Each row is a point. The last column is the point's height on a tilted bowl or saddle (a function of degree 2), plus a little noise. Along how many of its main directions does it bend up, bend down or stay straight?
In the rows, 100 means zero.

Points (9 x 3)
128 156 132
66 9 181
67 15 172
161 61 149
98 86 105
84 46 129
51 116 127
107 107 103
78 97 108
Directions: 2 up, 0 down, 0 straight

Points (11 x 3)
148 113 66
117 109 82
61 116 74
78 73 79
107 91 84
170 51 32
129 126 74
38 43 43
5 48 13
87 118 82
121 50 66
Directions: 0 up, 2 down, 0 straight

Points (16 x 4)
186 115 71 148
133 151 171 91
78 107 104 87
125 140 104 110
146 121 95 107
134 110 103 93
62 109 49 61
130 72 168 19
70 131 79 91
93 64 95 97
109 116 93 88
86 110 89 85
84 87 5 23
154 188 80 195
85 62 89 101
88 90 48 69
Directions: 2 up, 1 down, 0 straight

Points (15 x 4)
135 135 75 125
83 87 60 110
111 116 44 77
84 113 54 105
71 93 110 133
53 125 75 160
57 160 101 180
91 114 65 116
76 136 51 115
88 136 114 133
71 72 118 123
111 67 139 121
152 113 141 143
126 5 84 195
75 95 140 99
Directions: 1 up, 1 down, 1 straight

Points (24 x 5)
57 96 73 44 150
129 100 135 79 124
140 46 95 123 107
63 103 74 114 124
5 54 94 82 195
108 141 64 117 109
124 81 134 67 124
62 120 73 130 131
123 165 113 143 136
110 120 152 126 135
97 140 72 134 119
71 92 101 129 118
142 116 86 39 144
85 81 47 104 136
101 111 155 72 132
156 124 83 136 155
120 127 139 51 134
89 127 145 80 122
100 94 158 101 122
141 154 121 93 120
78 112 91 174 164
102 62 116 79 105
93 96 128 118 109
140 51 75 188 167
Directions: 3 up, 1 down, 0 straight

Points (21 x 5)
186 128 126 100 123
125 147 141 102 124
64 104 136 117 123
86 105 110 60 126
139 145 72 135 124
86 111 53 77 122
129 56 147 48 153
91 107 119 123 119
13 130 98 22 145
119 138 183 175 180
115 143 160 101 133
111 123 132 55 136
42 67 193 130 174
145 122 195 94 163
46 141 34 112 124
124 100 152 8 189
132 130 95 103 115
89 147 149 155 141
140 81 55 60 133
133 99 117 110 119
117 86 64 114 117
Directions: 2 up, 0 down, 2 straight

Points (40 x 7)
100 66 146 126 138 184 51
135 161 94 65 103 92 117
84 87 27 118 82 118 36
116 56 125 103 137 102 91
150 146 125 44 71 91 106
121 21 169 133 114 136 71
136 87 118 128 69 149 87
88 84 80 76 114 130 80
71 97 145 119 26 33 57
126 161 40 108 128 145 56
56 100 107 90 97 108 89
76 71 85 84 100 60 90
91 113 116 141 139 125 87
43 39 43 112 115 160 26
81 146 155 121 103 139 72
28 123 106 102 181 142 84
149 107 107 76 140 127 98
73 116 91 70 80 159 68
82 138 56 66 73 31 84
159 77 88 81 97 107 99
115 165 159 102 54 151 72
100 58 105 144 142 96 99
59 103 111 135 79 116 83
67 62 98 113 131 111 89
101 114 161 18 44 93 71
79 56 129 68 11 146 70
116 57 127 91 68 154 80
59 97 92 39 125 192 41
143 138 101 116 124 74 96
146 56 121 102 183 44 71
66 127 194 136 43 150 5
48 77 112 119 88 127 76
138 111 53 84 61 148 61
83 69 5 166 88 68 27
99 113 84 79 110 35 85
87 63 139 112 87 104 80
119 76 150 123 90 103 74
114 63 89 107 43 144 88
109 142 66 129 85 55 84
138 142 132 143 123 55 76
Directions: 1 up, 2 down, 3 straight

Points (39 x 7)
103 94 101 82 136 134 118
106 94 47 113 121 93 122
137 109 36 142 108 122 82
98 115 111 73 84 87 135
91 95 110 81 101 94 105
121 123 101 143 124 93 81
84 54 123 89 130 130 74
10 54 94 123 84 130 41
93 79 76 96 119 94 96
108 110 92 133 94 117 104
111 126 98 104 68 104 116
96 101 36 78 57 59 195
65 99 83 106 92 72 94
156 65 94 104 84 93 53
82 112 65 116 83 59 125
72 134 116 119 115 151 127
97 118 99 90 81 95 117
89 122 107 73 85 107 125
114 78 116 82 104 112 86
88 100 82 53 87 42 164
114 66 195 62 64 130 152
115 117 65 130 20 94 193
76 84 114 103 118 81 104
148 109 61 176 103 109 54
106 41 103 169 90 80 192
110 79 112 120 136 86 127
83 98 91 44 123 111 104
115 141 118 102 98 120 96
155 106 149 131 84 84 121
82 150 71 70 109 124 92
67 147 59 130 92 74 29
91 93 96 109 88 111 112
146 136 103 106 99 136 44
108 98 89 107 134 135 114
81 125 90 81 85 124 113
116 96 130 116 83 96 135
89 81 52 58 77 105 114
107 98 102 139 118 111 118
81 105 72 130 118 56 127
Directions: 4 up, 2 down, 0 straight

Points (75 x 9)
119 116 102 112 81 88 29 112 63
50 97 111 144 76 151 170 122 52
37 127 81 110 125 81 140 109 73
76 103 116 111 171 158 136 74 42
77 101 88 135 60 119 124 78 78
118 103 68 63 95 80 94 75 80
148 132 5 107 47 155 111 131 5
54 98 128 142 107 145 101 91 77
130 127 124 31 74 133 116 49 43
116 94 116 103 85 152 105 87 78
98 123 67 118 137 158 88 80 60
96 112 100 75 145 99 110 98 80
124 130 70 69 104 130 145 105 65
115 151 102 64 97 18 105 110 36
119 128 117 102 85 81 139 128 79
108 130 115 74 86 115 114 137 82
98 81 88 31 77 159 65 71 49
113 124 92 40 101 82 97 88 73
90 85 76 81 67 74 110 123 83
118 109 79 119 119 139 139 78 67
88 58 69 83 162 136 112 123 48
109 86 123 110 123 84 91 103 87
122 91 139 65 55 77 101 117 67
68 169 72 114 61 122 94 83 62
120 92 95 163 121 115 97 83 76
104 104 50 94 108 73 67 89 71
30 42 115 69 109 91 114 41 54
165 155 63 88 110 165 115 66 15
102 130 109 97 103 119 102 78 87
131 106 112 106 112 71 113 99 88
103 56 101 111 136 140 143 106 59
100 130 106 129 113 103 82 75 86
133 62 102 59 100 81 131 97 79
85 151 63 80 151 128 104 96 58
83 129 58 124 81 78 92 115 74
89 133 112 128 79 68 90 145 71
74 57 56 46 47 71 87 86 41
136 154 85 132 31 125 59 118 29
95 148 154 110 95 80 53 131 41
81 109 138 113 70 100 117 118 79
109 116 93 118 82 151 59 86 72
89 132 108 70 81 123 64 34 80
107 130 67 124 76 96 86 74 76
145 100 95 109 124 64 80 77 86
96 105 130 109 130 152 102 86 72
84 79 94 42 122 101 88 133 73
117 86 131 115 131 126 95 115 76
81 90 70 106 149 61 103 51 64
54 126 89 88 75 72 48 120 66
136 116 150 67 101 74 85 16 69
56 104 101 122 54 116 62 170 64
68 40 99 92 141 78 77 82 61
93 112 146 93 125 85 55 73 75
112 144 132 97 91 140 81 84 66
99 150 42 95 134 102 95 82 52
91 82 95 90 74 39 84 117 68
66 131 69 97 134 108 81 89 80
118 128 74 104 98 151 109 68 67
48 136 117 84 113 117 71 113 83
91 152 53 132 101 134 36 127 35
93 157 103 75 124 54 67 155 43
105 102 141 100 112 106 69 137 71
49 91 47 121 193 98 99 87 24
108 48 127 91 94 105 141 79 68
121 53 66 79 70 96 77 132 72
106 108 130 123 88 174 147 135 48
104 155 76 142 113 90 134 125 59
17 85 114 95 142 105 60 69 78
97 105 66 95 88 92 95 141 88
127 144 95 78 133 130 72 110 60
125 84 89 105 65 102 87 101 90
163 61 149 41 108 125 67 119 42
105 112 157 119 161 71 148 138 31
109 90 168 72 141 80 54 78 52
93 68 100 119 88 76 61 107 79
Directions: 0 up, 6 down, 2 straight

Points (68 x 9)
111 93 71 101 108 106 61 68 127
61 138 40 85 105 48 101 144 119
30 29 122 174 103 128 114 98 101
97 120 109 72 116 104 92 104 102
107 99 111 136 112 98 89 88 97
76 75 80 92 97 113 137 135 80
82 115 108 80 67 103 143 132 117
104 135 88 98 100 104 104 97 106
53 104 132 48 102 78 84 108 118
95 119 107 76 107 129 71 67 121
58 85 114 99 120 101 131 62 101
107 120 138 77 137 101 129 96 107
100 87 98 116 97 88 113 170 102
88 74 25 106 114 83 114 89 77
109 106 97 118 140 86 101 82 107
130 62 104 95 129 80 66 122 137
140 94 40 99 136 88 64 100 134
135 81 156 60 100 111 106 55 101
142 115 161 73 100 119 62 148 96
108 86 93 114 67 106 82 97 109
122 68 122 82 130 70 53 122 145
142 131 139 102 102 88 60 125 94
92 99 120 88 117 99 117 76 97
149 82 127 97 117 85 105 131 100
127 52 78 106 47 90 86 128 99
107 118 123 100 128 15 92 105 149
137 114 105 87 57 23 74 126 162
113 134 93 103 150 133 122 128 123
99 87 86 120 123 115 123 38 111
108 107 130 96 138 127 89 63 100
75 84 89 104 103 120 79 106 94
80 62 74 157 103 98 101 101 112
88 116 109 79 150 71 143 68 131
33 92 70 108 105 106 144 93 94
75 141 87 125 130 153 61 123 114
73 97 110 104 76 145 91 82 110
133 102 59 133 65 97 108 68 126
99 132 144 113 98 130 91 89 87
51 88 107 92 98 77 95 94 104
84 114 66 156 130 90 49 53 147
80 81 156 62 110 168 172 93 195
86 113 71 33 67 124 133 85 129
90 96 84 105 58 72 91 96 117
53 110 126 114 72 59 72 131 143
85 119 105 93 71 131 99 77 119
94 54 122 69 147 139 41 109 170
27 98 63 98 127 111 96 43 90
31 122 92 57 112 101 77 79 106
83 142 5 84 94 83 147 133 51
87 155 91 87 87 121 105 84 123
111 124 104 47 101 82 116 141 113
110 118 69 116 130 62 83 85 125
61 91 148 69 93 127 115 103 97
43 78 41 102 103 109 123 71 65
121 123 101 139 123 118 118 31 108
136 77 72 87 130 121 101 86 129
109 97 55 114 154 117 74 132 122
100 118 57 121 120 81 72 100 121
100 116 124 89 104 70 87 102 101
75 107 60 34 98 116 50 93 118
66 82 127 81 153 112 35 101 143
154 104 106 120 96 82 78 53 100
41 120 112 81 105 122 71 88 98
179 111 65 120 103 94 113 133 116
109 102 116 105 102 108 108 110 95
126 104 96 103 77 109 64 90 125
105 98 108 126 42 64 86 111 133
104 130 99 75 99 86 150 100 131
Directions: 4 up, 1 down, 3 straight

Points (64 x 9)
95 126 87 95 179 79 48 102 60
66 70 146 67 64 115 68 95 93
123 90 108 25 110 160 106 68 69
137 160 64 85 117 76 103 142 95
94 107 105 53 100 67 95 143 73
99 114 107 46 120 65 87 90 84
99 96 97 84 95 114 80 73 100
96 73 37 83 88 153 27 62 39
157 98 157 98 154 156 102 55 64
121 88 105 144 59 98 125 88 96
89 129 108 124 113 64 150 91 58
134 25 69 104 132 87 74 125 133
113 84 123 64 131 84 109 126 69
116 90 122 107 116 79 161 89 99
100 143 106 117 87 101 83 113 85
129 148 86 105 77 67 157 57 92
67 138 113 168 76 108 126 164 79
88 113 118 65 135 79 76 76 95
62 127 128 109 69 73 50 110 95
106 115 83 115 92 109 131 49 97
143 92 108 152 140 93 123 81 83
133 15 73 95 98 95 65 85 114
132 101 96 122 51 109 112 92 106
159 133 61 127 120 88 125 128 130
143 49 135 119 179 43 75 48 64
33 80 123 77 136 74 143 138 92
74 103 101 122 43 79 110 103 74
53 61 36 86 87 140 61 154 135
85 131 81 115 94 109 105 108 91
36 96 98 62 102 141 83 90 136
101 73 136 138 127 47 90 66 56
82 89 157 86 109 120 67 113 76
131 97 99 114 76 125 143 66 134
95 104 5 81 153 145 55 64 5
102 107 95 139 135 125 110 102 76
115 118 144 147 108 112 104 90 62
77 113 75 83 55 114 118 93 95
89 104 53 109 40 111 98 111 82
112 77 97 123 79 81 73 69 93
96 93 97 109 69 51 104 68 76
78 148 83 66 125 85 156 102 59
108 134 144 100 71 115 87 158 78
64 108 87 101 46 138 94 120 103
54 140 78 96 33 124 66 116 83
86 78 104 112 100 81 51 122 105
123 153 99 77 104 100 88 101 96
58 63 92 107 92 96 114 89 120
80 146 81 92 137 81 118 126 60
64 115 62 121 108 142 110 113 100
135 134 69 99 104 149 70 109 71
90 71 128 124 100 91 123 163 94
9 167 73 76 173 89 74 155 86
102 106 73 23 91 135 82 114 51
85 137 94 93 95 95 44 105 100
83 112 87 186 58 161 82 92 15
82 62 71 68 125 93 116 74 96
93 78 114 75 131 92 67 134 83
150 120 120 125 86 124 105 144 113
88 128 133 81 141 105 153 118 79
131 64 106 50 124 100 146 144 81
94 102 93 103 122 107 34 99 93
73 161 101 133 131 88 87 87 47
75 109 66 81 89 81 99 86 90
60 97 64 90 144 67 43 123 128
Directions: 3 up, 4 down, 1 straight

Points (71 x 9)
74 51 80 123 124 94 98 54 129
121 109 89 87 80 95 96 118 119
54 62 67 118 124 109 68 65 131
79 68 68 123 118 140 57 81 145
140 108 149 107 119 84 111 68 133
86 92 127 119 106 118 91 98 119
87 96 111 106 116 73 86 147 136
95 103 96 120 74 125 88 85 127
131 117 91 110 124 86 92 58 120
122 136 93 19 60 116 93 115 174
73 65 85 57 151 100 50 96 172
115 66 151 123 106 102 98 93 151
82 55 66 65 81 102 111 97 133
77 87 87 68 129 146 96 112 137
104 101 111 94 140 108 104 112 123
113 70 125 91 116 130 144 103 152
86 95 123 96 136 91 81 125 129
77 92 93 138 80 100 95 130 139
195 115 135 143 85 105 74 127 166
128 69 96 78 101 99 64 85 136
85 134 113 94 123 67 83 48 132
109 96 74 97 98 73 86 69 114
114 125 101 119 113 116 101 68 122
61 95 50 93 77 99 78 89 137
118 97 133 124 72 90 135 80 155
122 144 73 70 97 67 94 88 119
119 53 112 88 91 96 71 134 164
76 174 121 134 66 99 84 97 148
126 121 67 52 108 88 146 123 137
116 83 59 115 69 82 97 66 136
43 112 108 69 77 86 78 102 143
72 78 128 112 91 130 83 118 129
101 128 119 101 108 102 146 57 148
110 89 121 155 85 141 94 63 169
93 103 99 80 107 74 90 56 120
115 94 102 102 149 92 143 131 151
97 112 85 125 115 115 108 124 119
51 96 122 108 108 98 75 114 119
81 78 111 87 110 94 125 110 129
107 127 79 116 105 106 66 108 124
102 102 80 83 125 97 66 95 124
59 162 113 74 69 102 109 117 158
83 94 91 101 91 84 102 120 121
107 105 97 96 89 74 97 113 115
113 92 114 125 50 119 86 97 153
149 97 113 81 80 112 110 89 124
110 64 107 110 93 83 157 108 161
92 96 94 77 100 141 139 43 150
45 91 71 96 89 114 68 77 132
96 102 64 67 83 91 89 107 130
97 115 100 87 121 67 89 108 110
104 117 54 133 65 93 70 68 164
76 139 82 101 89 100 84 102 126
119 88 115 130 112 167 65 78 157
118 122 70 100 117 102 103 129 115
87 92 69 143 104 78 109 110 130
145 99 125 132 92 115 79 87 142
102 75 132 107 108 83 109 122 134
125 84 87 86 80 117 120 129 132
121 154 108 107 108 133 96 54 139
101 91 139 146 73 63 92 114 150
115 135 111 92 130 67 105 85 108
94 22 129 140 105 144 106 113 195
141 99 93 71 83 108 123 38 145
106 120 102 86 85 165 95 45 150
70 84 155 143 97 98 76 81 140
81 158 155 150 114 90 132 116 144
47 104 98 106 133 130 94 115 128
138 105 112 109 90 97 82 79 123
91 50 74 139 137 125 76 127 169
84 104 111 124 75 93 78 87 128
Directions: 5 up, 0 down, 3 straight

Points (63 x 9)
117 118 76 115 57 51 94 98 120
97 21 117 103 112 111 97 72 135
102 87 91 83 83 150 44 107 155
114 108 140 62 107 120 85 68 103
108 49 99 120 109 98 109 85 107
59 113 72 138 145 109 59 71 81
107 75 50 121 78 112 30 57 82
146 144 80 94 125 101 108 93 91
115 103 92 85 83 92 110 102 87
122 122 107 86 186 57 126 84 90
82 101 74 125 109 70 68 72 83
104 52 174 17 90 58 92 140 5
144 65 63 63 36 107 122 50 87
60 64 58 115 116 92 112 107 75
95 119 81 90 109 73 112 130 86
69 103 96 126 93 159 78 120 106
121 130 125 140 117 47 136 116 119
157 144 138 152 113 63 130 127 146
91 126 65 111 117 85 72 141 145
80 104 122 53 124 87 113 50 47
149 135 73 157 104 82 131 100 61
90 129 119 105 108 130 78 113 108
123 151 47 114 139 99 122 86 62
114 111 21 91 73 101 129 97 65
140 110 93 82 94 77 55 146 164
74 87 89 90 83 67 131 73 80
50 66 66 116 128 109 112 127 73
115 168 77 67 64 116 52 51 45
121 92 34 107 108 95 83 101 109
97 76 126 63 119 123 99 97 109
60 74 139 92 51 61 122 80 132
85 134 77 126 89 183 93 133 107
118 107 100 85 36 126 109 107 98
94 118 75 112 67 45 172 86 67
101 80 100 172 153 132 116 101 105
112 94 44 55 123 121 93 140 160
91 100 44 109 103 167 5 84 170
113 104 105 83 128 102 111 114 91
65 75 82 69 121 68 132 131 39
108 87 108 56 108 79 62 103 100
87 88 132 140 108 85 138 99 101
86 103 98 79 121 104 54 118 128
46 123 112 133 103 130 90 126 66
70 80 96 99 138 73 48 116 94
135 112 165 79 158 80 91 56 173
154 70 55 77 134 159 134 110 139
88 82 48 84 111 129 181 75 45
57 133 138 103 109 79 113 56 92
64 100 112 119 77 124 75 93 88
74 98 131 63 66 84 150 111 66
116 88 94 81 137 73 95 120 94
79 75 79 80 63 63 130 108 110
102 120 117 69 99 74 98 67 71
54 51 86 107 105 102 123 59 95
127 141 121 121 101 58 62 92 156
107 107 150 166 127 178 134 148 102
67 39 85 71 78 107 83 53 116
77 83 117 77 182 83 73 106 88
112 78 131 144 111 105 127 121 102
131 53 136 70 90 71 100 88 96
35 104 92 154 151 122 100 93 51
83 121 118 129 59 134 86 133 79
118 103 44 82 53 71 111 106 108
Directions: 3 up, 4 down, 1 straight

Points (64 x 9)
136 142 53 85 130 128 142 113 129
81 125 78 99 96 84 74 141 128
89 113 60 101 44 78 44 128 145
113 86 137 47 116 82 59 105 168
136 89 58 116 65 106 96 140 129
116 90 65 78 107 88 108 121 119
58 113 87 104 124 126 129 81 99
120 11 82 107 37 94 66 78 177
66 76 107 111 95 97 65 153 145
104 103 89 64 165 139 35 111 186
141 99 82 115 114 125 84 153 141
84 124 98 23 104 90 143 147 154
64 142 133 70 142 108 57 87 166
85 97 75 136 93 73 80 140 129
118 161 106 78 101 88 63 124 152
100 126 113 107 111 86 64 56 133
107 109 75 37 61 81 140 127 131
96 106 92 107 119 52 88 60 128
132 40 139 105 92 87 175 69 136
80 34 122 67 64 63 92 120 150
65 83 123 124 118 94 124 54 112
78 83 47 87 131 102 67 132 146
121 117 72 116 73 89 88 145 126
67 133 113 50 120 61 103 52 143
92 150 110 111 119 73 66 52 143
131 69 90 105 96 132 172 52 116
106 94 118 74 102 39 115 94 130
108 72 74 111 34 87 26 78 170
95 157 69 169 122 116 101 115 133
111 114 86 46 101 125 75 103 137
99 29 78 133 82 91 146 98 122
80 104 89 66 107 76 132 35 120
105 105 112 89 143 36 119 138 160
158 151 79 152 96 107 124 111 132
152 104 112 122 128 48 146 108 144
62 88 87 113 72 126 89 88 104
126 93 113 107 110 116 95 111 116
78 115 131 162 117 91 123 58 122
83 99 122 98 100 108 49 114 140
66 83 57 116 118 87 102 97 114
93 146 130 67 75 113 92 55 129
142 118 133 85 78 128 91 128 143
104 74 115 84 52 60 167 102 119
136 95 125 107 121 126 129 147 133
156 26 101 122 70 81 63 156 191
67 118 36 103 71 78 78 127 127
147 131 96 87 127 79 120 107 133
145 140 101 119 111 77 69 88 143
75 101 135 113 96 150 156 129 117
106 169 169 101 101 81 60 66 180
67 108 25 59 99 89 149 78 127
82 134 95 109 158 71 145 57 133
112 70 144 136 111 111 61 50 158
94 121 106 102 111 139 75 99 121
102 105 131 89 106 81 142 98 110
63 101 126 119 128 57 68 136 161
109 188 56 86 80 94 122 66 126
36 52 71 98 77 97 73 138 147
98 68 73 56 56 106 86 101 129
74 52 16 52 121 146 105 117 161
128 5 59 76 151 114 104 118 174
80 137 77 93 103 82 155 114 106
95 124 176 42 72 48 121 45 169
82 103 95 114 79 101 140 104 89
Directions: 8 up, 0 down, 0 straight
